Each point is reached from the start by the listed moves, each made once or not at all, plus a little noise. Say if it took an odd or an even number of moves. Then give how often each move was made.

Moves:
(1): [49  6 11 20  1 12]
(2): [ -4  50  -5 -13   6   8]
(3): [-2 13 39  7  3 -3]
Start: [16  2 38 -6 25 -1]
Points:
[14  0 39 -6 26 -2] => even (0, 0, 0)
[58 72 80  9 32 14] => odd (1, 1, 1)
[ 18  52  32 -19  31   9] => odd (0, 1, 0)

Moves:
(1): [ 54 -17   6  -3   7  19  19 -12  14  -4   6 -17]
(2): [  4  48   4  10   8   7   1   6   1   4 -13   1]
(3): [-14  10  50  -3 -16  10 -25  -9  23  -8   4  10]
(4): [  5 -15  -1  60   8   0  -6 -21   3   4   3 -27]
(5): [ -2  -4   4   3  40   5 -10   3  -3   1  -1   7]
(6): [-6  0 -6  5 -2 31 -4  2 -8 -5 -1  4]
(7): [-10  -2  13  -2  16  12  34  -2  -6   7   2   3]
(8): [ 11  -4  13  12 -11  17  -2  59   9  -7  18 -10]
(9): [-16  -5 -22  -3   5  10  -1   8  54  11   3   0]
(10): [ 13   0  10  -3  -6  14 -19   6  -8  52   9  -4]
(11): [ 8 22 -1  7  8  9 -9 -6 -6 -1 60 -1]
(12): [22 -5  0 18 -9  3 14  1 -5  9  0 46]
Start: [-17 -18  -7 -16 -16  -3 -18  21  -3  -4  -2  -3]
Points:
[ 51  13  78  13 -23  62  21  62  32  -2  11  28] => even (1, 1, 1, 0, 0, 0, 1, 1, 0, 0, 0, 1)
[-13  58  53  15 -11  63 -11  12   1   1  54  62] => even (0, 1, 1, 0, 0, 1, 1, 0, 0, 0, 1, 1)
[-19  36   6  61  23  58   1   3 -21  10  45 -26] => odd (0, 1, 0, 1, 0, 1, 1, 0, 0, 0, 1, 0)
[-19  28  39  64  25  46 -65  66  72   0  70 -21] => odd (0, 1, 1, 1, 1, 0, 0, 1, 1, 0, 1, 0)
[ 23  30   7  26  16  62 -46  95  41  68  77  36] => odd (0, 1, 0, 0, 1, 0, 0, 1, 1, 1, 1, 1)
[-15  53  49  13 -11  94 -30  27  40  69  60  60] => even (0, 1, 1, 0, 0, 1, 1, 0, 1, 1, 1, 1)

Moves:
(1): [ 42  -9   3  -6  -3 -12  -2   2 -13  -5  16   0 -10  12  -2  -2  -6   8
  -3 -10   4 -10 -11   6]
(2): [  4  43  -2 -11   1 -10   8   8  11  13  -1 -10  -9  -3  -8  17 -13   6
  17   8   4 -10  -4 -10]
(3): [-10   7  34  -2   2   2   8  -6 -10   5   2   4   2   0   3   0  -5  -5
  -5   0   6 -13  -2  -3]
(4): [ -6   9   1  43  -6  -8 -11  15   5  -6   2 -10   9   7   2   4 -21  -5
   2  -2   8  -5  -4  -2]
(5): [  3   0   4   5  43   0  -4  11  -3   5  -4   0   7  -6 -10 -17   1  10
  11   5 -11   2   6  -9]
(6): [  6   6   3  -2  -5  42  -4  -1   2   4   9  -8   6  13  -1  12   3  12
  -7   2   6 -12   7  12]
(7): [ 17  -1   4   8  24  13  52   0   9  -7 -11   0   0  -1   1  19  -9 -12
 -10  -4 -11   5   4  -9]
(8): [ -9 -11   2  -7  -6  -2   2  38   3  -9  -2   2  -1   9  -1   6   6  -4
   5  -3   2   0  -3  -4]
(9): [  6  -3  26  -3   5  -5 -12 -10  45 -12  -7   1   3  11   0   5   3   3
   3  -3  -6   5 -15  13]
(10): [  1 -15  -2   1  -2   1  -7   8   2  34  -2   9  -5   5  -3   7  -6  -9
  -2   6   0   4 -12   3]
(11): [ -6   6  -7  -2   6 -10   5  -3   6   6  37   4   5  -7  21   3  -2  10
   5  -1  -4  -2 -11   2]
(12): [ -1   3  -5   9   6  10 -14  -3  -2 -10  -4  45  -8 -18   5  20  -3   8
   0 -16  11  16 -12 -13]
(13): [ 12  12  -2 -10  -9  -6   3   0  -4   9   1   6  48  -7  10  -4  -1   6
  12 -12  -2   3 -11   5]
(14): [-3  2 -3  1 -2  1 -4 -3 -6  0  7  4  2 39 -5  1 -4 -4  4 -3 -4 12  3 -9]
(15): [  2   6  -4   2   6  -2  -7   0   2  12 -10  -7  -3  10  30  -2  -3   3
  -4 -10   5   4   1  -4]
(16): [ -1 -11   6 -10  11  -2 -18  -6  -6  -7  -4 -18   4  -3   3  35  -4 -14
  -7   2  -3  -3   2   1]
(17): [-2  3 -7 15  0 -8  0 -2 -7  1 -4  3  2  5 -2  6 37  4  2 -1  8 -4  0 11]
(18): [ -9 -20  -1   5   0  -9   2  -5  -3  12 -13  -5  -1  14 -13  15 -10  45
   0  -2   1  -7  -3  -2]
(19): [ -1 -11   2   0   2   8   6  -6  -2  -1  -6  -7  -4   2  -1  -2  -5  -8
  30  -2   9  -3  -2   1]
(20): [ 11  -4   5   5 -11  -3   6  -5   5 -14  -9  14   2  -2  23  13   0   1
  -1  55  13   0   4 -18]
(21): [ 1 -3 -2 -7  8 -4  3 -5  3  3  3 -1  3 -7 -4 -1 -5  2 -9  4 25 16 -3  5]
(22): [  0  -1  13  13  -9   9   0  17  -5   4  -1 -11  -5 -13   0   0   7  13
   7  -2 -12  40   2  -4]
(23): [ 12   4  12   1   1  -9  -2   9   8   5  10  13   1  -4  -1   5   2  -3
   9 -12   2   1  37  -1]
(24): [ -3   2  -8  -3  -2  -7   2   8 -16 -15  -5  12  -4   3   8   3  -5  -1
   3  16 -10   4   6  45]
Start: [-31 -16  32 -11 -10  -7   8   2   7   3   8  15   1 -15   1  10  11  20
   8   3 -32  -3 -21  18]
Points:
[ 19   9  22 -50  45 -49  10  12 -15   6  42  -1  41 -35  19  42 -30  42
  74  13 -20  -7 -53  68] => odd (1, 1, 0, 0, 1, 0, 0, 0, 0, 0, 1, 0, 1, 0, 0, 1, 0, 0, 1, 0, 1, 0, 0, 1)
[  6  -5  69  14   6 -31  52  16 -28  -6  55   1  56  10  41  68 -50  19
   9  -7 -38  45 -45  53] => odd (1, 0, 1, 1, 0, 0, 1, 0, 0, 0, 1, 0, 1, 1, 0, 1, 0, 0, 0, 0, 1, 1, 0, 1)
[-11 -64  95 -16 -20 -45 -21  31   8  12  19  24  -5  56  62  94 -17  69
  15  47 -43  29 -58  43] => odd (1, 0, 1, 0, 0, 0, 0, 1, 1, 1, 1, 0, 0, 1, 1, 1, 0, 1, 0, 1, 0, 1, 0, 1)
[ -8  11  70 -30  22  11   6  42  75 -13  -8  11   9  -1   1  44   9  51
  28  73   1  -1 -33   5] => odd (0, 1, 0, 0, 1, 1, 0, 1, 1, 0, 0, 0, 0, 0, 0, 0, 0, 0, 0, 1, 1, 0, 0, 0)
[ 31 -16  37  23  16  17 -56  21 -14  26  12  49  52  39  53  80 -31  38
  15  18  -7  12 -49  -9] => odd (1, 0, 0, 1, 1, 1, 0, 0, 0, 1, 0, 1, 1, 1, 1, 1, 0, 0, 0, 1, 0, 0, 0, 0)

Moves:
(1): [ 18   1   1 -10   3   1   4  -2   3  -1  -1   6   2   3   3  -2  -6  11
  -2  -6   3   4  -4   1   3 -11   2]
(2): [-13  20   9  -4  -7  14   2   1   3  -1   2  13   7  16  -5   3   0   9
  -2   3   8  10  -4 -12  -7  12   9]
(3): [  8   1  21   9  -9  -3  -5   4   4   5 -13  14  -9   7  -7   3   4   4
   6  -1   9  -4   0  15   7  -3   6]
(4): [  6  -4  -6  14  12  -2   9   1   4   3 -10  -3   4  -1  -6   9  -5  -4
   0  12   4  -4   7 -13  14   3   1]
(5): [  1  -9   4 -12  15  -4  -2   0   0   0   0   0   8  -4   1  10   6  -7
  13  -3   6  14  -6  11   0  11   4]
(6): [-1 -6  6 -7  5 14  9 -6  2  7 -8  9 -2 -8 -8  5 -3 -6 -2 -1  3  4  6  0
  0 -5  3]
(7): [ -7  -5   1   4 -20 -12  29  -7   4  14  -9  -8   3   8  14  -6   6  -8
   7   5  -1   7 -11  -6   2  -7   7]
(8): [  5   8  -6   1   3   8   5  28 -12   8   9   1   0  -2   8  -3   0 -19
 -13  -6   9  -3  -3   4   4   8   9]
(9): [  1   7  -1  -5   2  -9 -10  -3  24   0  -6   1  -6 -13   5  -7  10  -1
  -9  -3   5   0  -9  -3   1   7   0]
(10): [ 16   8  -3   4   1  -9 -17  -7  -5  31   7 -14   3 -10 -12   2   2  -5
 -13  -1 -15  11  -6  -1 -11   2  -4]
(11): [  0  -1   1   3   2   2   3  -4  12   9  14   6  -7  -2   3   4   1  -2
  13 -15   4   2   4  -1   9  -5   0]
(12): [ -3  -3 -18  -5   7  -1   5 -12  -5  16 -10  37  -6  -1  13   1  -9  -2
   3  -2   3   4   6   5  -4  21 -11]
(13): [  1  -5   8  -5 -11   3  -2   7   5  12   2   3  26  -4   9  10  -5   1
  -3   3  24   3   5  -7   5  -7 -23]
(14): [  6 -11   1  -7  -6   5  -3  13  18  18  -8 -21  -1  29  -1   0  -5  14
   3  19  -4   7  11   7  -1   6  -3]
(15): [  4   7  -5   7   0  16  -6  -6 -10  -1   1  -7 -12   6  19   9   9   6
   7   3   5   3 -10  -3   2  -3  -1]
(16): [ 10   8   8 -16   2 -16  11  18   5  -2   4  -8 -17  -2  -3  22   2  -5
  -2  14   0  -1  12  -5 -13  -5  -9]
(17): [ 16  -3  -7  -1 -10   7  -1  -1   0  -3   9   5   1  -3 -17  -2  22   6
  16  -3  -8   2  -7  -4  12   7 -11]
(18): [ -7 -18  -7   7   1   8   3  37   0   7  -6   1  -7 -19  -5  12   6  24
  -7 -16  -1  10  -2  -1 -11  -1   6]
(19): [  4   5  -4  -8 -16  -7  -8   3  -3   3 -11   1 -10  -5 -12   0 -20  -5
  25  -1  13  10  -1  -6   2  -6   7]
(20): [ -4  -6  -8   0   2   7  -4   2  -3  -1  15   9 -10  -7   1 -12  -1  14
   2  21  17  -6   0   2   0  -5  21]
(21): [  0  -3  -8   1  -2  -4   4  -6  -1  -4  -1  -2  -8   9 -11   6  -1   2
  -9  -6  18  -1  -3   4  -4  -1  -1]
(22): [ 14 -12  12  16 -11  -3  -2   0   3 -21   6   3 -10   3   0  -4  -6   7
  -8   6  -5  31   4  -4  -6   3   0]
(23): [ 12   9  -1  -3   2 -10   3  -5 -10   6  -5  -7   3   7   3  -8  16   4
   3  -6   6   5  27  -3  -3  -4  13]
(24): [ -3  20 -16   7  -3  -4   7  -8   6 -11   2  -1  14  -7  -1  11  -6  -3
  -1  21  -1   9   2  21   6 -10   4]
Start: [  2  -4  18 -13 -14 -12  -9  11   1  17   0  -1  -7  -6   3  -1  12  14
  -6   0   9 -16  11  -7  11   0  -5]
Points:
[ 20 -51  23 -38 -37 -33  41  63  34  95 -70  24 -28   1 -12  71 -14  21
  29  25  82  32  33  -3   9   6 -20] => even (0, 0, 1, 1, 1, 1, 1, 0, 0, 0, 0, 1, 1, 1, 0, 1, 0, 1, 1, 0, 1, 0, 0, 0)
[ 42  -3  -7 -21 -21 -23  -2  70  15  51 -28   1  -5 -29  -4  15   5  26
 -20 -28  89   7  28 -31  22 -12   9] => odd (1, 0, 0, 1, 0, 0, 0, 1, 1, 0, 0, 0, 1, 0, 0, 0, 0, 1, 1, 0, 1, 0, 1, 0)
[ 37 -26  41 -25 -76 -20  23  19  23  63 -47  21 -55  34  16  45 -17  20
  21  40  72  47  28  -7   1  -7 -32] => odd (0, 0, 1, 0, 0, 1, 1, 0, 0, 0, 0, 1, 1, 1, 1, 1, 0, 0, 1, 0, 1, 1, 0, 0)
[ 42  16  15 -36 -45 -22  26  24   9  41   3  30 -20  13  39  29  60   6
  -3   6  76  59  12 -32   1  41 -19] => odd (0, 1, 0, 0, 1, 0, 1, 1, 1, 0, 0, 1, 1, 0, 1, 1, 1, 0, 0, 0, 1, 1, 1, 0)

Moves:
(1): [  6 -16   3  -5  10   2   8  -1  -3  14  -3 -11  23  -4 -11   2  -5 -12
   6   8 -12   8  -4   1  20  -4  16]
(2): [ 10  -6  12  -4  -2  -4   6  -4 -12   7   4   1   6  -1   4   5   0  13
  -2  10  -2   4   0 -10  -5   1   6]
(3): [ 12 -13  -8  -5  -9   5  14   4 -14   8 -11  -2  12  -4   4  16   5  -8
  -3   3   0   0   4  -8   6   6  -3]
(4): [  3   5   2   1  13  -1  -7 -11   8  -7   4   4   4  -2   7   9  -1  -3
  -2   6  -7   3  24  10   3   9  -4]
(5): [  4   3   5   9  -9  10  -9  -3 -14  13   9 -13  -9 -20  17   3  -6  -2
  10  10   3 -15  -5 -10   0  -3   1]
(6): [-15  13   2  -1  10   6  -4   2   4  -3 -13  -5  -4  -4   9   0  -3  18
  -1  -6  -9  28 -15   3   0   6   3]
(7): [  3 -13  -5 -14  -3   0 -10 -12   2  10   3  -1   4   0  11  -3  -6  10
   5   0  12   4  -2   2   9   5  -4]
(8): [-18   5  14  12  -5   7  -3  -1   4  13  -1  -6  17   6  21   2  14   2
   2   6  16 -11   9  -3   3   2   1]
(9): [ -8   6  -2   3  12   6  10   7 -12 -16  -2  -2  10   6   0   0  -3  17
  16  -4  -4   4  -1   5  -3  13 -10]
(10): [  0  15  -5  -1  -4  21  13  -9  -5  10  -9   6   1   0  -8  -9  -2  -3
  -1   1  -2 -20  -6   7  14   9  -4]
(11): [ 14  16 -10   0  13  -6   6  10  13   2  -3   4  -3   7  -8   3   1  -9
  12   2   6   3  -5 -13   0   2   2]
(12): [  1  -8   0 -12 -17   4  -5   0  -1 -11  16  14  -2  -3  -4   2   4 -11
  29  15  -7  -3 -10   5   4   1  11]
(13): [ -5   9   7   0   7  -1   0   3  -8   5  -4   5   4  -1   4   5  -7  -8
  11   2   7   5   7  15   2 -10   3]
(14): [ 12   1  -2  -5  -6  14  19 -13   6   8   5 -26  -2  13  -2   6 -11   2
  -4   3  18  20  15  -3  -2  20 -14]
(15): [  2   5  -1 -10  -3   6  -9  -3   1 -13 -11 -14   7   1  -7  -6   3   2
  -4   4  -4   1  -5   4   4 -11 -17]
(16): [-17 -12   3 -17 -12  -9  -2  -1   1 -17 -12  -1   6  -8  -8 -10  -5   1
 -14  11   5 -25  -2  -8 -14  11  -9]
(17): [  5  -3  15 -12   6  21   6  13   5  -9  -2  -2  -2   9   7  -3  -8   6
  -8   2   1  24   1  12  27   7 -22]
(18): [ -1  -3  12   8   5  -5  -4  -1  19  -7 -13   0 -22  -4 -14  -2  -5  22
  11  -7 -10  -5   7  22  -1   4  -5]
(19): [  3   7  -2 -13  -9   5  10   0   9   2  24  -7  11   9  11  21  -7   2
  -1  -2  -5   2   3 -16  11  -3  -5]
(20): [ -7  -5 -13   6  -5   0   4   0  -2  -9  -7   5   5   7   9   1 -13  12
  -3  12  -5   9 -14   6  -6   1 -11]
(21): [ -7 -15   8 -11   3  -4  12 -12 -12  -5  -1  -1 -19   0  12  -1  12   5
   1   9   1 -16  -1  -5  -8  -1  -4]
(22): [  1  10  11   6   1  -5   2 -16   3 -10 -11  20 -11 -12   0  -7   2 -16
  -6 -22  -2 -11   0 -15   3  -5  -7]
(23): [ -5  -9  -4  -3  11  13   5  -7  -5   3  10  -3  -3   0 -24  15   9   6
   0   7  23  -1 -12 -13  -7   6 -10]
(24): [ -6   4  -7  16  -4 -11  -2   8 -13  22  10   0  -8   7 -10   1   3  -9
   2  -1 -11   7   3  -7  12   2 -14]
Start: [  5  15  -4  14 -15  18   5  -5   6 -17   0  -9 -28  12   2  -1  -1  14
 -13   1   8   9  -6   5  18   3  18]
Points:
[ 28  65  39   6 -28  67  30 -33  14  34   1 -44 -37  24  31  15 -33  27
  14  10  34  17  14 -10  95  24 -61] => even (0, 1, 0, 0, 1, 0, 1, 1, 0, 1, 1, 0, 1, 1, 1, 0, 1, 1, 1, 0, 0, 1, 0, 1)
[  1  22   9 -24 -38  61   8 -52 -38 -13 -32  -2 -47 -31  41   1   1   0
  28  17   8 -16 -40   3  54   0  -3] => even (0, 0, 1, 0, 1, 1, 1, 0, 0, 1, 0, 1, 1, 0, 1, 0, 0, 0, 0, 0, 1, 1, 0, 0)
[ -4  42  19  -9   7  85  29 -25   5 -45 -36 -55  -7   4  18  28  -5  31
 -17  22  54  29   0 -34  38  66 -70] => odd (0, 0, 1, 1, 1, 1, 0, 1, 1, 0, 1, 0, 0, 1, 1, 1, 1, 0, 0, 0, 0, 1, 1, 0)
[  9   0  -1 -13 -10 -12   3 -39  13 -33 -44   2 -58  -3 -10   0   5   9
 -12   8   0 -28  17 -13  33  25 -47] => even (0, 0, 1, 1, 0, 0, 1, 0, 0, 0, 1, 0, 0, 0, 1, 1, 0, 1, 0, 0, 1, 1, 0, 1)
[-26   2  -4  -2  29  44   5 -19   4 -33 -41 -36  -6  14 -21  12 -32  82
  27  18   4  63 -45  52  35  12 -18] => odd (1, 0, 0, 0, 0, 1, 1, 0, 1, 0, 0, 0, 1, 0, 1, 0, 0, 1, 0, 1, 0, 0, 1, 0)
